Each row is a point. Each copy is the shape, with its points in the same order, stretched, turned, moved and blurred by noise. Is it also mirrored, or only turned?

Shape (6 x 3):
array([[-0.24,  0.01,  0.30],
       [-0.16, -0.57, -0.08],
       [ 0.42,  0.55, -0.43],
       [-0.42, -0.46,  0.16],
       [-0.50,  0.04,  0.29],
       [-0.03,  0.48, -0.52]])
Copy 1 (6 x 3):
array([[-0.23, -0.32,  0.06],
       [ 0.34, -0.13, -0.09],
       [-0.26,  0.72,  0.00],
       [ 0.14, -0.45, -0.09],
       [-0.31, -0.41, -0.07],
       [-0.22,  0.45, -0.35]])
Copy 1 is: only turned
Copy 2 (6 x 3):
array([[ 0.03, -0.10, -0.33],
       [-0.36, -0.44,  0.03],
       [ 0.09,  0.53,  0.57],
       [-0.26, -0.45, -0.28],
       [-0.10, -0.04, -0.51],
       [-0.25,  0.65,  0.39]])
Copy 2 is: mirrored
Copy 3 (6 x 3):
array([[-0.23,  0.02, -0.08],
       [ 0.07, -0.63,  0.36],
       [ 0.64,  0.85, -0.50],
       [-0.29, -0.51,  0.31],
       [-0.55,  0.08,  0.11],
       [ 0.18,  0.87,  0.03]])
Copy 3 is: mirrored
Copy 4 (6 x 3):
array([[-0.20,  0.31,  0.23],
       [-0.41, -0.03, -0.33],
       [ 0.74, -0.41,  0.14],
       [-0.64,  0.14, -0.03],
       [-0.44,  0.28,  0.45],
       [ 0.19, -0.50,  0.39]])
Copy 4 is: mirrored

Shape (11 x 6):
array([[-0.73, -0.09, -0.34,  0.01, -0.04, -0.09],
       [-0.32,  0.37,  0.01,  0.27,  0.11, -0.29],
       [-0.62, -0.18, -0.26,  0.07, -0.49, -0.22],
       [ 0.24,  0.26,  0.11, -0.40, -0.18,  0.55],
       [-0.12, -0.20,  0.21, -0.23,  0.35,  0.12],
       [ 0.69, -0.76, -0.10,  0.20, -0.11,  0.36],
       [-0.17, -0.23, -0.14, -0.50, -0.71, -0.20],
       [-0.11,  0.40, -0.05, -0.11, -0.51,  0.15],
       [ 0.85,  0.75, -0.14, -0.73, -0.35,  0.01],
       [ 0.73,  0.19,  0.03,  0.18, -0.41,  0.33],
       [-0.14, -0.31,  0.60, -0.08, -0.02, -0.26]])
Copy 1 (11 x 6):
array([[-0.20, -0.15, -0.24,  0.08,  0.28, -0.36],
       [-0.32,  0.14,  0.13, -0.22,  0.59,  0.02],
       [-0.15,  0.05, -0.05,  0.57,  0.17, -0.38],
       [-0.21,  0.43, -0.13, -0.09, -0.44,  0.21],
       [ 0.17, -0.24,  0.03, -0.46, -0.18,  0.19],
       [ 0.45, -0.08, -0.27,  0.33, -0.56,  0.70],
       [-0.27, -0.11,  0.08,  0.57, -0.53, -0.29],
       [-0.45,  0.51,  0.04,  0.27, -0.03, -0.14],
       [-1.05,  0.24,  0.20,  0.18, -0.47,  0.36],
       [-0.14,  0.53,  0.06,  0.34, -0.21,  0.61],
       [ 0.41, -0.08,  0.46, -0.23, -0.21,  0.09]])
Copy 1 is: mirrored
Copy 2 (11 x 6):
array([[-0.45,  0.42, -0.02, -0.08, -0.09, -0.42],
       [ 0.18,  0.23,  0.09,  0.07,  0.37, -0.31],
       [-0.53,  0.45, -0.28,  0.26, -0.15, -0.39],
       [-0.01,  0.08,  0.67, -0.19,  0.05,  0.79],
       [-0.26, -0.29,  0.15, -0.36,  0.19,  0.00],
       [-0.36, -0.01, -0.13, -0.66,  0.55,  0.81],
       [-0.53,  0.21, -0.31,  0.33, -0.47,  0.17],
       [-0.06,  0.39,  0.34,  0.23, -0.02,  0.36],
       [ 0.66,  0.25,  0.58,  0.08, -0.44,  0.90],
       [ 0.26,  0.22,  0.31, -0.10,  0.39,  1.09],
       [-0.24, -0.38, -0.33,  0.21,  0.19,  0.02]])
Copy 2 is: only turned
Copy 3 (11 x 6):
array([[-0.29,  0.39, -0.33,  0.36, -0.24, -0.53],
       [ 0.10,  0.39, -0.33,  0.03, -0.42, -0.24],
       [-0.57,  0.04, -0.49, -0.06, -0.35, -0.51],
       [-0.49, -0.05,  0.36, -0.10, -0.17,  0.48],
       [ 0.01,  0.31, -0.14,  0.09,  0.39,  0.06],
       [-0.29, -0.75,  0.10, -0.27,  0.62, -0.09],
       [-0.90, -0.04, -0.51, -0.22, -0.14,  0.03],
       [-0.74, -0.01,  0.07, -0.21, -0.60,  0.11],
       [-0.77, -0.39, -0.07, -0.06, -0.66,  1.13],
       [-0.46, -0.59,  0.19, -0.43, -0.31,  0.24],
       [-0.01,  0.40, -0.51, -0.46,  0.34, -0.04]])
Copy 3 is: only turned

Shape (13 x 9):
array([[-0.35, -0.70,  0.28, -0.60, -0.33,  0.02,  0.23,  0.52, -0.31],
       [-0.09,  0.46,  0.44, -0.39,  0.05, -0.05,  0.48, -0.48,  0.11],
       [-0.15, -0.28,  0.66,  0.16,  0.06,  0.17,  0.32, -0.60, -0.12],
       [-0.16,  0.14,  0.12, -0.09,  0.36, -0.45, -0.29, -0.76, -0.12],
       [-0.47,  0.54, -0.33,  0.06,  0.21, -0.51,  0.30,  0.67,  0.27],
       [ 0.43,  0.23,  0.05, -0.07,  0.20, -0.25,  0.14, -0.13, -0.77],
       [ 0.66, -0.03,  0.18, -0.16,  0.18, -0.66,  0.09,  0.23, -0.04],
       [ 0.04,  0.35, -0.11,  0.56, -0.57,  0.35, -0.75,  0.45, -0.03],
       [ 0.02, -0.36, -0.36, -0.35, -0.39,  0.98,  0.20,  0.55, -0.03],
       [-0.21,  0.13, -0.48,  0.16,  0.15,  0.03, -0.45, -0.59, -0.61],
       [-0.17, -0.11,  0.20, -0.35,  0.26,  0.47,  0.18,  0.23,  0.03],
       [ 0.11, -0.26,  0.28,  0.21, -0.48,  0.23,  0.24, -0.56, -0.22],
       [ 0.09,  0.27,  0.22, -0.11,  0.10,  0.03,  0.18,  0.10,  0.13]])
Copy 1 (13 x 9):
array([[ 0.61, -0.09,  0.40, -0.34, -0.16, -0.21,  0.82,  0.31, -0.52],
       [-0.69, -0.31, -0.21,  0.43, -0.04,  0.14,  0.59,  0.35, -0.19],
       [-0.14, -0.41, -0.63,  0.18,  0.18, -0.13,  0.48, -0.09,  0.23],
       [-0.61, -0.35,  0.27,  0.15,  0.23, -0.46, -0.10,  0.05,  0.58],
       [-0.61,  0.11,  0.12, -0.52, -0.11,  0.15, -0.01,  0.26, -1.00],
       [-0.33, -0.27,  0.54,  0.49,  0.02,  0.09,  0.11, -0.52, -0.51],
       [-0.51,  0.40,  0.71, -0.19, -0.04,  0.11,  0.61, -0.60, -0.59],
       [ 0.18, -0.26, -0.26, -0.52, -0.76,  0.45, -0.55,  0.10,  0.34],
       [ 0.71, -0.16, -0.13, -0.06, -0.14,  0.91,  0.24,  0.56, -0.24],
       [ 0.02, -0.47,  0.27,  0.34,  0.16, -0.23, -0.74,  0.20,  0.58],
       [-0.06, -0.57, -0.10, -0.07,  0.26,  0.64,  0.49,  0.31, -0.23],
       [ 0.22,  0.06, -0.48,  0.26, -0.28, -0.18,  0.25, -0.01,  0.27],
       [-0.46, -0.18, -0.12, -0.04, -0.06,  0.42,  0.38,  0.07, -0.27]])
Copy 1 is: mirrored
Copy 2 (13 x 9):
array([[-0.13, -0.54, -0.14, -0.09,  0.07,  0.21,  0.44,  0.70, -0.12],
       [-0.48,  0.31, -0.15, -0.51,  0.11,  0.07, -0.31, -0.28, -0.53],
       [-0.39,  0.04, -0.30,  0.39,  0.01,  0.32, -0.09, -0.42, -0.81],
       [ 0.13,  0.17, -0.50, -0.10,  0.22,  0.15, -0.04, -0.83, -0.44],
       [-0.08,  0.68,  0.09, -0.72,  0.13,  0.57, -0.08,  0.30,  0.58],
       [ 0.29, -0.26,  0.08,  0.09,  0.83,  0.05, -0.41,  0.00, -0.07],
       [ 0.67, -0.01,  0.60,  0.16,  0.84,  0.10,  0.05, -0.16, -0.17],
       [ 0.59, -0.28,  0.36,  0.54, -0.39,  0.11, -0.27, -0.02,  0.47],
       [-0.69, -0.45,  0.30,  0.07,  0.00, -0.14,  0.19,  0.35,  0.47],
       [ 0.04, -0.14, -0.67,  0.10,  0.25, -0.09, -0.16, -0.46,  0.20],
       [-0.62, -0.09,  0.18, -0.26,  0.20,  0.46,  0.00, -0.27,  0.03],
       [-0.13, -0.15, -0.34,  0.62, -0.04, -0.23, -0.02,  0.02, -0.58],
       [-0.11,  0.15,  0.33, -0.15,  0.22,  0.22, -0.15, -0.26, -0.07]])
Copy 2 is: mirrored
Copy 3 (13 x 9):
array([[ 0.28, -0.24, -0.07,  0.64,  0.50,  0.20, -0.50, -0.26,  0.17],
       [ 0.59,  0.26, -0.69, -0.51,  0.01, -0.50, -0.24, -0.05, -0.11],
       [ 0.24,  0.15, -0.14,  0.11, -0.22, -0.71, -0.61, -0.66,  0.48],
       [-0.11,  0.05, -0.50,  0.10, -0.66, -0.65, -0.17, -0.59, -0.40],
       [ 0.45, -0.68, -0.32, -0.09, -0.09,  0.16,  0.79,  0.38,  0.19],
       [-0.31,  0.30, -0.20, -0.34,  0.18,  0.17,  0.44, -0.59, -0.40],
       [ 0.03,  0.00,  0.45, -0.08,  0.08,  0.06,  0.37, -0.22, -0.44],
       [-0.95, -0.65,  0.02, -0.17,  0.34, -0.28, -0.14,  0.04,  0.38],
       [-0.08,  0.05, -0.12, -0.24,  0.52,  0.47, -0.41,  0.57,  0.81],
       [-0.64,  0.06, -0.74,  0.15, -0.40, -0.18,  0.17, -0.58, -0.11],
       [ 0.25, -0.17, -0.16, -0.33,  0.09,  0.18, -0.53,  0.08,  0.51],
       [-0.06,  0.49, -0.15,  0.17,  0.07, -0.62, -0.36, -0.49,  0.35],
       [ 0.15, -0.09, -0.09, -0.46,  0.10, -0.14, -0.06,  0.06,  0.17]])
Copy 3 is: mirrored
Copy 4 (13 x 9):
array([[-0.49, -0.01, -0.12, -0.37,  0.29,  0.81,  0.00,  0.34, -0.43],
       [ 0.73, -0.46, -0.68,  0.04,  0.16, -0.02,  0.63,  0.30,  0.61],
       [ 0.34,  0.24, -0.55, -0.28,  0.27,  0.31,  0.48,  0.11,  0.67],
       [-0.14, -0.13, -0.40,  0.10,  0.33, -0.18,  0.34, -0.40,  0.66],
       [-0.04, -0.12, -0.08,  0.34,  0.25, -0.81, -0.13,  0.50, -0.52],
       [ 0.17,  0.16,  0.12,  0.28, -0.12,  0.31,  1.06, -0.09,  0.07],
       [ 0.58, -0.01,  0.15,  0.69,  0.28,  0.21,  0.33, -0.03,  0.14],
       [ 0.15, -0.04,  0.83, -0.77, -0.11,  0.21, -0.27, -0.89, -0.21],
       [-0.12, -0.33,  0.58, -0.71, -0.20,  0.55,  0.05,  0.57,  0.05],
       [-0.76,  0.09,  0.24, -0.38, -0.30, -0.17,  0.39, -0.42,  0.32],
       [ 0.09, -0.15, -0.03, -0.29,  0.37,  0.06,  0.45,  0.55,  0.23],
       [ 0.39,  0.03, -0.16, -0.38, -0.18,  0.63,  0.12, -0.27,  0.64],
       [ 0.57, -0.31, -0.01,  0.00,  0.24, -0.08,  0.33,  0.21,  0.26]])
Copy 4 is: mirrored

Shape (16 x 11):
array([[ 0.69,  0.68,  0.15,  0.36, -0.03,  0.30, -0.19,  0.43,  0.58,
        -0.50, -0.34],
       [ 0.37,  0.12, -0.07,  0.13, -0.18, -0.30,  0.26, -0.57, -0.29,
        -0.50, -0.27],
       [-0.33, -0.10,  0.37, -0.12, -0.02, -0.13,  0.35, -0.86, -0.37,
        -0.14,  0.05],
       [ 0.11, -0.08, -0.43,  0.11, -0.09, -0.60,  0.47, -0.36,  0.30,
        -0.37, -0.38],
       [-0.07, -0.66,  0.41, -0.17, -0.40,  0.66, -0.71,  0.22, -0.22,
         0.00,  0.03],
       [ 0.10,  0.36, -0.06, -0.10,  0.15, -0.55,  0.00, -0.38,  0.14,
        -0.05, -0.36],
       [ 0.76,  0.29, -0.35,  0.19,  0.25,  0.79, -0.22,  0.10,  0.66,
        -0.42,  0.09],
       [-0.19, -0.45,  0.75,  0.01, -0.54,  0.12, -0.05, -0.36,  0.09,
         0.12,  0.23],
       [-0.27, -0.05,  0.11, -0.07,  0.05, -0.05,  0.29, -0.25, -0.35,
         0.09, -0.29],
       [ 0.05, -0.17,  0.47, -0.28, -0.47,  0.11, -0.14, -0.05, -0.51,
         0.43,  0.37],
       [ 0.59,  0.21, -0.25,  0.88,  0.27,  0.36, -0.14,  0.25,  0.51,
        -0.05, -0.05],
       [-0.02,  0.36, -0.29,  0.17, -0.07, -0.07,  0.06, -0.84,  0.31,
        -0.07, -0.59],
       [ 0.38,  0.14, -0.09,  0.55,  0.56,  0.04, -0.60, -0.10,  0.49,
        -0.56,  0.03],
       [-0.18, -0.23,  0.22, -0.30, -0.16,  0.29, -0.29,  0.03,  0.20,
         0.00,  0.54],
       [ 0.56, -0.64,  0.67, -0.34, -0.23,  0.44, -0.50, -0.02, -0.05,
         0.47,  0.25],
       [ 0.65,  0.58, -0.54,  0.65, -0.14,  0.20, -0.53,  0.05,  0.49,
        -0.36,  0.05]])
Copy 1 (16 x 11):
array([[-0.91, -0.30,  0.22, -0.43,  0.64,  0.43,  0.24, -1.04, -0.01,
         0.09,  0.59],
       [ 0.41, -0.68,  0.43,  0.12,  0.16,  0.01,  0.06, -0.18,  0.23,
         0.04,  0.49],
       [ 0.52, -0.50,  0.23,  0.03,  0.04, -0.02, -0.20,  0.68,  0.27,
        -0.19, -0.16],
       [ 0.27, -0.14,  0.47,  0.31,  0.01,  0.22, -0.24, -0.37,  0.57,
         0.62,  0.17],
       [-0.04,  0.07, -0.22, -0.37, -0.66,  0.42, -0.56,  0.30, -0.80,
        -0.43,  0.23],
       [ 0.25, -0.05,  0.20, -0.02,  0.40,  0.32,  0.00, -0.55,  0.42,
         0.29, -0.07],
       [-0.74, -0.28,  0.22, -0.09, -0.09,  0.62,  0.20, -0.83,  0.23,
        -0.42,  0.47],
       [ 0.19,  0.04,  0.50, -0.12, -0.05,  0.38, -0.55,  0.67, -0.16,
        -0.15,  0.05],
       [ 0.13, -0.11, -0.15, -0.20, -0.12,  0.02, -0.08,  0.39,  0.13,
         0.02,  0.19],
       [ 0.25,  0.39,  0.38, -0.29, -0.21,  0.16, -0.18,  0.47, -0.36,
        -0.69,  0.65],
       [-0.81, -0.24, -0.07,  0.40,  0.36,  0.51,  0.34, -0.49,  0.11,
        -0.04,  0.62],
       [ 0.33, -0.52,  0.05, -0.12,  0.25,  0.64, -0.31, -0.17,  0.67,
         0.24,  0.28],
       [-0.37, -0.56, -0.17,  0.56,  0.53,  0.45,  0.07, -0.73,  0.00,
        -0.01, -0.38],
       [-0.08,  0.35,  0.30, -0.14, -0.27,  0.31, -0.52,  0.05, -0.07,
        -0.47, -0.07],
       [ 0.08,  0.52,  0.49, -0.31, -0.60,  0.76, -0.01,  0.23, -0.63,
        -0.52,  0.20],
       [-0.40, -0.41,  0.12,  0.31,  0.50,  0.56, -0.09, -1.02,  0.25,
        -0.26,  0.94]])
Copy 1 is: only turned
Copy 2 (16 x 11):
array([[-0.20, -0.20,  0.65,  0.36, -0.91, -0.41, -0.07,  0.19,  0.02,
        -0.22,  0.12],
       [-0.22,  0.33, -0.03, -0.46, -0.01, -0.21, -0.42, -0.23,  0.67,
         0.01, -0.01],
       [-0.32,  0.95, -0.15, -0.37,  0.14,  0.01,  0.02, -0.44,  0.31,
         0.28,  0.14],
       [ 0.21,  0.15, -0.18, -0.29,  0.33, -0.02, -0.51,  0.17,  0.64,
        -0.51,  0.00],
       [-0.59, -0.26,  0.23,  0.09, -0.64,  0.65,  0.20, -0.05, -0.64,
         0.25, -0.19],
       [ 0.15, -0.07,  0.10, -0.27,  0.19, -0.24, -0.04,  0.03,  0.20,
         0.07,  0.12],
       [-0.48,  0.03,  0.58,  0.13, -0.99,  0.25,  0.46,  0.09,  0.27,
        -0.72,  0.08],
       [-0.40,  0.39,  0.06,  0.23, -0.09,  0.20,  0.19, -0.60, -0.57,
         0.15, -0.39],
       [-0.23,  0.34, -0.38, -0.39, -0.06, -0.15, -0.14,  0.24,  0.17,
         0.10,  0.34],
       [-0.73, -0.19, -0.14,  0.05,  0.07, -0.06,  0.09, -0.33, -0.22,
         0.38, -0.05],
       [-0.38, -0.05,  0.00,  0.25, -0.99, -0.38,  0.49,  0.22,  0.33,
        -0.43, -0.15],
       [ 0.16,  0.32, -0.22, -0.38, -0.33, -0.14,  0.07, -0.25,  0.42,
        -0.40,  0.23],
       [-0.05,  0.24,  0.75,  0.14, -0.67,  0.13,  0.60, -0.12,  0.21,
         0.07, -0.43],
       [-0.41,  0.07,  0.34,  0.30, -0.08,  0.52,  0.33, -0.27, -0.36,
         0.09, -0.09],
       [-0.76, -0.39,  0.46, -0.05, -0.27,  0.29,  0.46, -0.17, -0.76,
        -0.03, -0.55],
       [-0.17, -0.36,  0.28,  0.36, -0.81, -0.13,  0.32, -0.23,  0.59,
        -0.32, -0.14]])
Copy 2 is: mirrored
